Each row of a before or after table is a point. One or more steps were done to the points. Then noise was added and the rows were shuffled. The steps act on columns, c1 being the first. Write out the steps. A step turns or swaps two columns, mirrors them in a line or flattens them onto one, adds a multiple of one to another, or multiplies or shifts one. Angles are multiples of 10 degrees, from the lower column toward the higher: turns from -170 to 170, lines from 10 to 170 but not 90. Use the fewest steps. Two steps may share a column if one is a turn and the other turns, adds or multiplies; they go together, in the order done. Otherwise the lowest column goes first.
In the rows, zero is written as 128.

Before (14 x 3):
[[119 139 139]
 [116 132 147]
 [133  88 120]
 [132 127 154]
 [135 133 159]
 [152 137 107]
 [137 133 158]
 [134 127 122]
 [141 123 117]
 [140 130 134]
 [115 113 114]
 [116 138 156]
 [126 133  98]
 [124 123 135]]
After (14 x 3):
[[123 162 142]
 [134 155  97]
 [109 158 152]
 [154 144 115]
 [ 98 142 137]
 [133   8 120]
 [130 124 119]
 [124 113 135]
 [104 125 138]
 [147  83 133]
 [131 113 112]
 [117 140 148]
 [117 135 121]
 [ 97 143 136]]
Steps: mirror c1 and c3 in the line at 120 degrees; multiply c2 by 3

Before (9 x 6):
[[168 102 102 143 141 181]
 [ 52 126 109 124 100  94]
 [192 119 115 120 150 107]
 [181  78 121 126 153  86]
 [173 118  90 125 154  83]
 [156 109 109  33 121 221]
 [169 104  91 124  97 149]
 [157 103 125 107  99  93]
 [166 127 139 110 133 111]]
After (9 x 6):
[[142  98 112  84 119 121]
 [140 110 128 108  92 144]
 [148  92 118 106 108 134]
 [112 157 121  94  61 128]
 [145  97 128  90  58 145]
 [163  65 127  88 114 124]
 [147 102 117 202  81 237]
 [147  90 114 185 101 119]
 [150  90 116 149  56 134]]
Steps: flatten c1 and c2 onto the line at 120 degrees; multiply c3 by 0.4; turn c4 and c6 by -80 degrees; shift c5 by -40

Before (8 x 9):
[[163 166 110 160  72 190 114 145  89]
 [172 101 124 143 117 156 103 168 130]
 [120 172 128 107 158 149 133 130 132]
 [146 155 147 146 133 142 109 104 119]
 [149  87 149  99 190 111 164 147 102]
 [105 176 153 152 174 172 186  88 156]
 [120 102 164 157  49 148 171 164 134]
 [154 167 149  75 148 180 161  98 126]]
After (8 x 9):
[[206 162  85 160  82 147  67 151 118]
 [131 172 132 106 152 142 113 135 129]
 [111 183 166 150 181 200 120  97 126]
 [119  96 156 156  59 176 132 159 105]
 [125  84 121  98 182 148 160 140  95]
 [198  96 128 143 121 121  91 163 132]
 [161 160 134 147 137 118 107 107 108]
 [172 172 142  76 132 183 100 105 110]]
Steps: turn c6 and c7 by -60 degrees; add -0.7 times c7 to c1; turn c2 and c8 by 10 degrees; turn c3 and c9 by -50 degrees; add 0.3 times c4 to c5

Before (9 x 12):
[[ 94 151 197  82 132  82 127  92 166 170  86 192]
 [ 82 112 133 102 181 157  86  95 101 125 105 107]
 [ 91  58 205  52 157 103 159  94 127 137  95 148]
 [154 150  90 116  90 161 127 150 168 159 138 159]
 [126 103  95 139 164 115  77  99  95 141 124  92]
 [ 84  80 153 123 160 129 130 132 135 129  95  90]
 [126 138 127 118 121 146 134 134 109 106 141  89]
 [137 115 119 142 113 144  85 129 141  98 122 137]
 [167 165 154 112  69 143  91 168 157 185 125 181]]
After (9 x 12):
[[ 95 154 191  78 132  87 129 172 157 163 169 192]
 [159 148  90 118  89 164 124 159 136 159  92 158]
 [125 142 126 121 120 140 131 105 118 106 125  90]
 [ 87  57 202  50 160 105 175 136 138 137 174 147]
 [ 84  81 157 122 161 128 131 129 161 127 142  89]
 [126 106  98 140 164 115  45 111 110 143 166  92]
 [138 114 119 148 106 145  59 138 129  97 128 134]
 [ 82 110 136 102 178 155  61 112 125 130 174 104]
 [164 163 149 113  68 142  68 138 155 188  84 183]]
Steps: multiply c7 by 1.6; turn c8 and c9 by -110 degrees; turn c9 and c11 by 120 degrees

Before (10 x 18):
[[165 153 181  99 120  80 191 117 127 157  62 172  74 152 100  97 182 110]
 [ 86 140 141 185 128  94  96 154 164 175 163 165 143 206  95  76 122 157]
 [139 146 189 147  99 159 158  79  95 151 108  89 116 115 102 174 183 114]
 [105 117 144 155 156 158 120  79 104  81 133 142 126 152 126  87 116 121]
 [117  72 131 137 124 145 109  65 122  76 114 133 146 118 114 130 103 145]
 [144 110 157 135 138 167 129 104 133  98 118  73 165 135 125 140 112 108]
 [144 156 190 116 106 138 136 119 103 135  72  88  82 115  73 135 140 102]
 [126 156 165 137 133 100  72 155 152 151 199 164 142 179 119  92 130 182]
 [148 154 117  87 175  90 121 132 162 135 107 180  97 190  63  80 184 164]
 [126  62 107 144 183 154 100 108 119 108 139 165 119 145 120 113  93 111]]
After (10 x 18):
[[118 156 201 182  99 137 138 119  99 133 140 110  83 115  71 134 138 115]
 [112 144 197 142 101 160 161  78  94 152 148 112 115 113 103 175 181 107]
 [126  75 118 137 124 148 109  63 121  77 138 126 147 118 113 128 105 161]
 [103 107 162 136 139 165 134 107 133  98 137 101 168 135 124 141 114 118]
 [145  60 103 112 187 150  94 110 119 108 134 150 118 141 123 113  92 135]
 [165 153 101 153 173  92 125 131 163 138 106 168  98 188  61  78 182 166]
 [120 118 139 114 154 161 120  78 106  79 145 127 130 153 125  88 116 139]
 [125 143 121  84 125  97  96 152 163 173 154 129 141 208  94  74 126 192]
 [164 152 206 197 120  79 190 112 126 152 133 176  74 151  95  96 186  70]
 [145 160 125  60 133  99  72 155 146 148 110 146 138 183 118  87 130 246]]
Steps: flatten c1 and c12 onto the line at 50 degrees; add -1 times c7 to c18; turn c3 and c18 by 20 degrees; multiply c4 by 0.7; turn c4 and c11 by 110 degrees

Before (12 x 24):
[[107 143 124 144 112 134 168 176 107 134  99 111 150  96  98 136 161 139
  107 118 155 142 160 104]
 [166 113  90 128 119  83 123 114 153 156 126 108  51 136 119 150 143 153
  160 135 121 123 192 119]
 [175 180  89 133 103 119 112 122 189 138 127 145  79 100  99 121 169 112
  100 133 143 116 107 143]
 [148  74 101 128 126  51 131 171 176 122 173 131  83 106 181 189 177 160
  106 156 110 157  92 109]
 [152  95 105 134 108 104 119 139 113 129  56 162  73 119 110 153 170 149
  179 170 125 157  98  99]
 [153 133 175 145 117 158 101 228 135 139 112 213 106 134 124 151 108 104
  135 123 134 151 128 158]
 [110 128 107 170 145 111  85 171  83 141 145 156 124 156 130 123 154  89
  158 106  76  92 143 146]
 [162 100 128 140 181 139 164 162  87 135 186 153 101 136 151 177  87 160
  157 168 162 137 100 117]
 [187 149 113 142 104 145  88 180 132 160 124 137  86  81  79 174 167  67
   82 187 118 118  60  99]
 [101  94 126 101 129  86  69 141  81  90 119 175 138 144 109 130 121 188
  115 173  66 137 168 120]
 [ 84 118 165 131  71  77  42 204 137 163 166 154 135 158 136 114 164 133
   99 171 134 124 145  33]
 [168 102 144 118 135 155  65 212 150 134 153 160 103 148 147 152 127 128
   86  91 148 142 132 176]]
After (12 x 24):
[[175 182  89 133 103 119 113 124 174 136 126 159  80 101  94 135 148 108
  102 134 142 115 109 144]
 [188 137 112 147 106 147  88 178 127 103 123 162  85  82  81 197 149  68
   82 187 119 119  60  97]
 [157 127 171 143 118 159 102 227 135 112 112 134 104 137 126 152  90 102
  135 123 135 150 126 158]
 [107 138 124 147 112 134 167 176 101 127 100 147 151  97  98 141 153 140
  105 118 155 141 159 102]
 [ 86 124 168 131  70  77  43 204 139 156 166 160 136 161 136 159 145 132
   99 175 137 123 145  34]
 [170 108 145 119 136 149  67 212 162 112 152 135 106 148 148 150 120 124
   84  92 149 142 131 176]
 [144  79 102 128 127  51 133 167 195  73 172 164  80 108 179 160 159 158
  108 159 106 157  93 109]
 [169 100  92 127 119  83 122 114 168 124 126 134  54 135 117 175 145 152
  160 136 123 122 192 122]
 [162  81 129 141 178 137 164 161 103  92 186 105 102 140 153 168  93 158
  157 166 165 136  97 118]
 [101  84 126 102 131  86  68 138  96 107 122 132 137 143 107  87 110 185
  118 173  65 138 167 118]
 [154  73 105 135 112 102 122 137 131 104  56 170  72 121 110 145 144 147
  177 171 126 158  98  99]
 [110 110 105 170 146 110  84 173  88 139 145 157 124 156 127 139 133  91
  159 108  73  93 142 147]]
Steps: add 0.3 times c13 to c2; turn c2 and c9 by -20 degrees; turn c10 and c16 by 60 degrees; multiply c16 by 1.3; multiply c12 by 0.4; turn c12 and c17 by -50 degrees
